Every row gives one point. The points of each table are mixes of a few directions, plus a little noise. Count the directions of each table, and those that both share. Where both have some left over, give the other angles between the two spaces (their principal angles), to ten degrees, smallest first.
In the rows, zero is written as 128.

First, 6 rows:
140	13
127	136
123	179
123	188
131	105
126	147
Second (4 x 2):
135	54
121	200
132	91
124	168
Directions: first 1, second 1, shared 1

First (8 x 6):
176	127	107	114	119	120
71	191	144	111	129	70
96	126	154	101	80	129
131	82	144	164	97	107
75	111	166	124	83	135
142	111	127	107	122	182
149	129	108	210	176	35
185	147	77	92	218	247
Second:
196	70	122	163	60	47
202	112	87	122	165	178
75	144	140	132	178	182
76	127	147	150	160	159
105	169	142	84	60	53
114	144	128	116	147	150
Directions: first 4, second 3, shared 3

First:
192	132	179	157	109	119	130	122	126
143	85	146	85	147	86	97	107	147
95	154	84	117	154	142	99	106	136
97	158	126	189	92	170	135	141	119
108	198	89	104	137	129	175	127	130
128	114	92	139	156	166	111	141	104
151	84	156	146	122	129	101	130	124
110	100	153	87	107	82	176	150	139
Second, 8 rows:
181	139	148	152	144	112	131	105	87
220	145	141	119	139	146	127	134	149
186	139	129	104	128	157	125	149	175
54	114	115	129	118	118	129	127	121
108	124	124	128	125	126	128	128	127
173	136	125	102	125	157	124	151	179
7	105	115	149	118	95	131	110	81
95	122	127	140	127	114	130	118	104
Directions: first 5, second 2, shared 1; angles 80

First:
109	107	142	141	166	155	128	89	140	129	120	110	97	144
68	114	127	120	165	157	107	114	139	149	112	98	110	128
145	132	146	142	127	133	131	122	119	136	129	140	133	127
101	147	136	102	165	129	141	109	136	126	120	122	99	131
97	149	155	111	177	143	136	100	130	144	114	125	99	128
249	40	120	225	84	132	154	80	146	49	163	132	114	185
83	158	43	43	92	64	127	200	146	91	136	110	142	110
155	156	153	140	91	125	114	165	92	172	128	164	181	99
144	149	129	128	86	115	114	172	103	155	130	151	176	103
Second, 10 rows:
60	98	76	115	115	156	158	153	175	150	88	73	78	100
103	147	187	200	121	152	108	134	97	186	114	184	93	36
97	113	143	174	114	147	79	143	109	161	128	144	133	82
117	87	115	166	113	161	155	121	155	139	105	106	80	109
122	101	99	148	106	121	123	137	143	104	135	123	108	116
162	152	163	103	153	127	110	113	98	142	140	135	195	176
147	150	98	82	106	94	148	157	130	108	135	126	156	144
150	197	149	50	170	78	115	120	98	103	155	152	185	176
153	133	158	137	167	113	102	84	112	88	158	150	134	163
166	102	93	106	119	129	184	117	163	99	121	89	122	180
Directions: first 4, second 6, shared 4

First:
124	94	147	132	111	141	139	120	132	7	67	156	142	125	129	169	138	152	69	91
184	131	32	125	129	92	142	146	180	163	164	102	191	92	168	137	133	120	138	124
81	150	199	124	127	165	99	133	111	180	106	96	82	167	94	113	123	97	182	143
136	154	127	165	156	83	138	119	105	141	183	147	100	152	124	49	150	108	88	122
155	145	131	72	99	181	112	148	157	161	98	120	157	120	99	141	163	154	215	160
107	134	159	137	138	129	122	120	99	141	138	136	95	143	115	106	122	123	125	133
151	97	87	116	119	121	146	120	131	81	126	159	159	90	150	169	115	172	98	124
88	117	142	154	145	113	124	119	104	149	140	108	96	134	144	142	81	103	110	122
Second:
134	100	107	83	108	156	138	104	77	105	121	183	140	83	143	145	96	217	139	150
165	140	82	136	141	92	143	128	134	149	179	143	143	115	140	96	143	132	115	133
132	160	171	145	131	136	103	167	213	153	101	61	128	176	83	145	187	40	161	122
97	151	155	163	142	119	105	154	175	182	118	43	112	169	122	136	129	30	149	111
112	132	174	123	130	144	123	117	95	122	126	156	93	142	99	113	133	146	130	144
177	126	39	129	134	83	153	124	133	141	182	145	170	89	171	108	122	153	107	126
97	108	169	134	119	147	126	118	110	60	79	138	114	140	125	145	121	134	97	105
112	109	128	112	120	145	132	111	87	113	119	153	123	109	143	137	94	169	126	133
Directions: first 5, second 5, shared 4; angles 30

First:
108	81	135	191	149	156	149	76	138	116	126	153	146	89	138	118	119	77	122	137	135	82	101	200	165	86	140	93	83	121	102	118
98	54	141	226	159	173	163	48	143	110	124	167	156	65	146	111	116	48	118	143	139	56	88	241	186	63	145	71	58	117	88	109
136	149	125	102	120	116	120	150	124	133	129	117	120	144	124	133	132	151	129	125	126	148	138	98	113	145	123	143	148	131	140	132
149	179	119	61	106	96	105	184	117	140	131	101	109	171	116	140	136	183	134	119	121	177	156	50	88	171	115	165	176	135	157	139
146	171	119	72	108	102	108	175	119	139	130	106	112	164	118	138	135	175	133	120	121	169	153	62	95	166	118	160	169	134	152	139
110	87	134	182	146	152	147	83	136	119	126	149	144	93	137	119	122	83	123	135	134	88	105	190	159	93	138	98	91	122	105	119
133	143	124	108	121	119	121	144	125	132	128	121	123	140	124	132	131	144	128	125	124	142	136	106	117	141	123	139	142	130	136	132
126	121	130	138	132	133	130	121	129	127	127	131	131	123	130	127	127	120	127	129	129	122	124	139	133	121	130	123	122	127	125	125
145	168	120	75	111	103	109	171	120	138	130	106	113	162	118	137	135	171	133	121	122	167	151	67	97	163	118	159	166	134	150	138
Second (10 x 32):
114	90	131	174	143	148	144	94	132	117	121	153	140	106	130	118	122	83	123	136	129	93	119	182	147	100	135	102	96	122	112	123
130	135	129	122	126	125	126	131	129	131	131	121	126	128	131	130	129	138	129	126	130	133	125	120	129	131	128	132	132	130	129	127
121	185	169	114	122	130	116	99	166	168	190	36	128	44	200	157	141	235	136	109	183	153	7	97	218	108	141	143	128	148	90	89
123	99	123	153	137	138	138	116	124	116	114	156	134	131	117	118	123	88	124	135	119	106	144	160	122	118	130	112	112	121	126	132
147	156	110	76	112	102	112	180	110	128	116	128	113	183	101	130	132	147	131	125	109	163	180	72	74	169	114	156	167	130	160	147
155	203	121	37	98	88	96	197	119	149	140	80	103	174	122	147	141	214	137	113	125	197	150	21	88	185	113	180	191	140	160	139
128	134	131	125	127	127	126	127	131	132	133	120	127	122	133	131	129	138	129	126	132	131	119	123	134	128	129	130	129	130	126	125
125	130	134	133	129	131	129	119	134	132	136	119	130	113	139	131	129	137	129	127	136	127	110	131	143	121	131	126	123	130	120	122
118	74	117	174	143	145	146	107	119	104	101	182	139	137	105	109	118	52	121	141	110	88	160	187	115	110	130	99	99	116	127	137
119	73	115	172	143	145	146	110	117	103	98	185	139	142	102	108	118	49	121	142	108	89	167	186	109	112	129	99	101	115	129	139
Directions: first 1, second 2, shared 1

First:
182	134	166	65	92	115	87	92	133	136	165	111	156	178	160	50	123	99	63	163	165	147	96	193	127	170	106	150	148	180	164	195
72	127	80	110	145	149	180	170	88	147	101	155	108	52	132	194	124	112	181	42	119	94	188	7	78	106	121	137	93	31	108	34
111	135	105	171	93	144	161	174	126	97	119	156	113	176	93	144	113	129	130	147	101	128	151	104	149	68	174	81	137	84	145	119
94	117	86	86	83	75	119	155	175	114	76	132	89	146	113	92	103	180	120	124	112	129	108	84	60	151	152	198	78	132	160	120
143	136	143	166	200	145	119	92	115	154	148	97	144	83	138	156	153	125	155	115	119	121	109	164	170	144	99	125	145	148	91	123
144	140	126	85	75	143	140	147	105	124	149	147	138	175	140	97	110	83	89	130	144	129	148	112	119	111	134	115	140	94	167	140
138	138	117	175	201	96	90	88	174	147	116	65	119	111	119	118	144	190	150	138	81	128	46	191	160	179	117	190	121	196	108	145
153	118	173	115	111	142	119	111	114	121	155	143	152	138	143	120	135	97	105	153	170	142	148	161	140	122	117	85	152	148	125	158
115	107	157	178	153	143	138	124	124	112	124	147	132	92	115	180	147	137	160	140	142	135	159	136	149	100	132	70	137	138	84	119
Second (8 x 32):
128	112	141	133	98	97	108	128	168	99	110	133	118	161	111	101	124	166	112	173	135	148	110	158	120	134	150	130	121	175	138	163
172	169	136	153	210	189	138	92	61	185	193	87	170	94	165	154	151	58	141	86	114	103	118	157	197	134	78	114	173	97	107	114
144	163	95	135	178	147	134	119	101	169	151	88	135	116	144	128	131	107	138	86	88	105	99	125	155	146	106	165	136	99	132	107
172	172	109	158	147	143	122	117	118	146	165	86	141	186	128	92	124	106	104	139	83	122	77	180	192	131	128	140	164	125	159	156
88	102	109	104	158	70	99	112	178	139	70	107	96	60	128	129	132	201	162	99	122	124	97	102	61	189	116	215	70	172	106	104
94	103	136	101	73	153	170	173	95	100	115	198	124	114	126	167	119	94	134	113	171	128	219	49	86	72	145	61	119	64	124	92
121	97	152	131	78	84	100	129	186	84	98	146	111	170	102	96	122	181	105	191	145	156	116	160	106	130	159	122	115	192	136	172
109	106	145	115	80	141	152	155	113	99	122	181	127	128	123	150	122	109	127	135	165	136	191	87	103	88	144	71	128	99	125	117
Directions: first 5, second 4, shared 4
